Rows are points. Each copy is the shape, with its points in the same order, stretched, turned, moved and blurred by noise. Say if it was mirrored as well.

Shape:
[-0.027 0.125]
[0.041 0.086]
[-0.093 -0.032]
[0.070 -0.400]
[0.079 0.084]
Copy 1:
[-0.034 -0.141]
[0.027 -0.102]
[-0.173 -0.020]
[-0.138 0.476]
[0.071 -0.067]
Copy 1 is: mirrored
Copy 2 (5 x 2):
[-0.072 0.119]
[-0.017 0.108]
[-0.055 -0.088]
[0.190 -0.432]
[0.019 0.112]
Copy 2 is: only turned
Copy 3, 5 rows:
[-0.141 0.015]
[-0.075 0.070]
[0.004 -0.100]
[0.492 0.068]
[-0.064 0.132]
Copy 3 is: only turned
Copy 4, 5 rows:
[-0.215 -0.048]
[-0.155 0.039]
[-0.093 -0.129]
[0.245 -0.090]
[-0.137 0.058]
Copy 4 is: only turned

Shape (6 x 3):
[-0.366 0.029 0.346]
[0.019 -0.065 0.016]
[-0.154 -0.079 0.041]
[-0.135 0.094 -0.181]
[0.124 0.020 0.069]
[0.166 -0.008 -0.031]
Copy 1, 6 rows:
[-0.136 0.420 0.282]
[0.006 0.013 0.024]
[0.070 0.115 0.204]
[0.254 0.131 0.007]
[-0.111 0.048 -0.108]
[-0.014 -0.050 -0.134]
Copy 1 is: mirrored
Copy 2, 6 rows:
[0.053 0.471 0.213]
[-0.003 -0.019 0.050]
[0.063 0.135 -0.026]
[-0.139 0.188 -0.181]
[-0.035 -0.051 0.151]
[-0.075 -0.123 0.108]
Copy 2 is: mirrored
Copy 3 (6 x 3):
[-0.222 -0.458 0.210]
[0.121 -0.036 0.134]
[0.107 -0.250 0.139]
[0.150 -0.144 -0.204]
[0.012 0.071 0.128]
[0.115 0.153 0.046]
Copy 3 is: only turned

Shape (6 x 3):
[0.029 -0.242 0.084]
[-0.101 0.006 0.013]
[0.075 0.172 0.249]
[0.008 0.102 -0.146]
[-0.188 -0.326 -0.084]
[-0.138 -0.233 -0.142]
Copy 1 (6 x 3):
[-0.210 -0.047 0.112]
[-0.052 0.067 -0.057]
[-0.121 -0.301 -0.179]
[0.222 0.000 -0.019]
[-0.157 0.290 0.165]
[-0.019 0.279 0.114]
Copy 1 is: mirrored
Copy 2:
[-0.166 -0.182 -0.088]
[-0.113 0.058 0.017]
[0.108 -0.011 -0.293]
[0.044 -0.001 0.185]
[-0.357 -0.008 0.148]
[-0.259 -0.038 0.207]
Copy 2 is: mirrored

Shape (7 x 4):
[0.160 -0.006 0.208 0.252]
[-0.228 0.122 -0.220 -0.168]
[-0.154 -0.018 -0.086 -0.035]
[-0.250 -0.114 -0.179 -0.192]
[0.127 -0.047 0.079 -0.067]
[0.075 -0.092 0.182 0.170]
[0.142 -0.023 -0.211 0.227]
Copy 1, 7 rows:
[-0.064 0.265 -0.231 0.311]
[-0.041 -0.260 0.120 -0.307]
[-0.057 -0.111 0.020 -0.063]
[0.019 -0.397 0.217 -0.109]
[0.170 -0.069 -0.100 0.101]
[0.001 0.117 -0.166 0.270]
[-0.180 -0.024 -0.252 -0.066]
Copy 1 is: only turned
Copy 2, 7 rows:
[0.175 -0.048 -0.315 0.034]
[-0.241 0.217 0.320 0.057]
[-0.202 -0.019 0.110 -0.023]
[-0.333 -0.132 0.296 -0.066]
[0.128 -0.174 0.031 -0.010]
[0.010 -0.113 -0.239 -0.025]
[-0.105 -0.065 -0.200 0.274]
Copy 2 is: mirrored
Copy 3 (7 x 4):
[-0.018 0.123 0.097 0.190]
[-0.106 -0.140 -0.162 -0.274]
[-0.020 -0.131 -0.089 -0.118]
[0.071 -0.232 -0.167 -0.209]
[0.094 0.097 -0.043 -0.012]
[0.034 0.019 0.082 0.136]
[-0.099 0.025 -0.209 0.145]
Copy 3 is: only turned
Copy 4:
[0.270 0.233 0.145 0.114]
[-0.222 -0.216 -0.199 -0.020]
[-0.110 -0.002 -0.118 0.099]
[-0.376 -0.087 -0.080 0.013]
[0.067 -0.005 0.143 -0.028]
[0.099 0.236 0.143 0.080]
[0.072 0.268 -0.204 -0.038]
Copy 4 is: mirrored

Shape:
[-0.248 -0.141 -0.258 -0.095 -0.163 -0.303]
[-0.033 -0.101 0.129 -0.065 0.054 0.006]
[0.229 -0.108 0.108 0.055 -0.046 0.115]
[0.129 -0.212 -0.053 0.178 -0.135 0.183]
[-0.258 0.051 -0.053 -0.156 -0.164 -0.243]
[-0.217 0.061 -0.179 -0.052 -0.040 -0.109]
[0.208 -0.185 0.010 0.050 0.096 0.326]
[-0.183 0.154 -0.189 -0.102 -0.002 -0.156]
[-0.009 -0.094 0.151 0.133 0.143 0.082]
[-0.187 -0.207 -0.199 -0.162 -0.025 -0.082]
[0.365 -0.216 0.012 0.138 0.152 0.064]
[0.075 -0.212 -0.006 0.248 0.071 0.097]
Copy 1:
[0.198 -0.027 -0.275 0.153 0.385 0.128]
[-0.150 -0.044 -0.019 -0.055 0.005 -0.042]
[-0.042 0.003 0.005 -0.266 -0.117 0.144]
[-0.030 0.149 -0.075 -0.191 0.018 0.352]
[0.042 -0.029 -0.275 0.025 0.245 -0.232]
[0.060 0.038 -0.290 0.138 0.050 -0.080]
[-0.088 0.026 -0.064 -0.149 -0.275 0.351]
[0.169 0.016 -0.203 0.155 0.038 -0.136]
[-0.197 0.074 0.119 0.000 -0.038 0.030]
[0.014 -0.097 -0.288 0.133 0.141 0.197]
[0.132 -0.028 0.229 -0.138 -0.103 0.342]
[-0.019 0.172 0.046 -0.059 0.027 0.294]
Copy 1 is: mirrored
Copy 2 (12 x 6):
[-0.023 -0.233 -0.123 -0.181 -0.404 -0.093]
[-0.061 -0.019 0.150 0.001 -0.139 -0.145]
[0.065 0.007 0.139 -0.015 0.088 -0.054]
[0.113 -0.134 0.016 -0.099 0.179 -0.138]
[-0.137 -0.197 0.051 -0.106 -0.443 0.023]
[-0.192 -0.138 -0.058 -0.114 -0.235 -0.039]
[0.011 0.069 0.065 -0.106 0.279 -0.214]
[-0.245 -0.084 -0.050 -0.142 -0.290 0.020]
[-0.081 0.014 0.071 0.115 0.049 -0.174]
[-0.059 -0.125 -0.052 -0.223 -0.236 -0.207]
[0.128 0.184 -0.005 0.038 0.163 -0.124]
[0.051 -0.036 -0.045 0.075 0.169 -0.217]
Copy 2 is: only turned
Copy 3, 12 rows:
[-0.195 -0.005 0.239 0.102 0.135 0.441]
[0.025 0.024 0.188 -0.088 -0.032 -0.024]
[0.173 0.079 0.021 -0.077 -0.177 0.016]
[0.241 0.018 0.122 0.178 -0.206 0.170]
[-0.281 0.132 0.119 0.002 0.199 0.128]
[-0.188 -0.097 0.088 0.083 0.108 0.181]
[0.224 -0.110 0.117 0.057 -0.358 0.022]
[-0.268 -0.119 0.003 -0.001 0.133 0.157]
[0.180 -0.095 0.159 -0.063 -0.017 -0.058]
[-0.139 -0.077 0.299 0.111 -0.067 0.320]
[0.305 -0.163 0.046 -0.179 -0.268 0.196]
[0.299 -0.156 0.169 0.059 -0.106 0.159]
Copy 3 is: mirrored
Copy 4:
[0.282 0.411 -0.175 0.137 0.221 -0.008]
[0.000 -0.169 0.061 0.142 0.026 -0.025]
[0.125 -0.049 0.338 0.025 -0.114 0.113]
[0.227 0.030 0.319 -0.045 0.121 0.249]
[0.128 0.186 -0.296 0.112 0.052 0.033]
[0.002 0.216 -0.175 -0.052 0.203 -0.008]
[0.078 -0.236 0.379 -0.110 0.113 0.008]
[-0.054 0.278 -0.198 -0.079 0.161 -0.047]
[-0.138 -0.186 0.200 0.085 0.027 0.018]
[0.207 0.113 -0.135 0.066 0.271 -0.083]
[0.006 0.065 0.572 0.064 -0.009 -0.114]
[-0.031 -0.001 0.350 0.111 0.183 0.117]
Copy 4 is: only turned
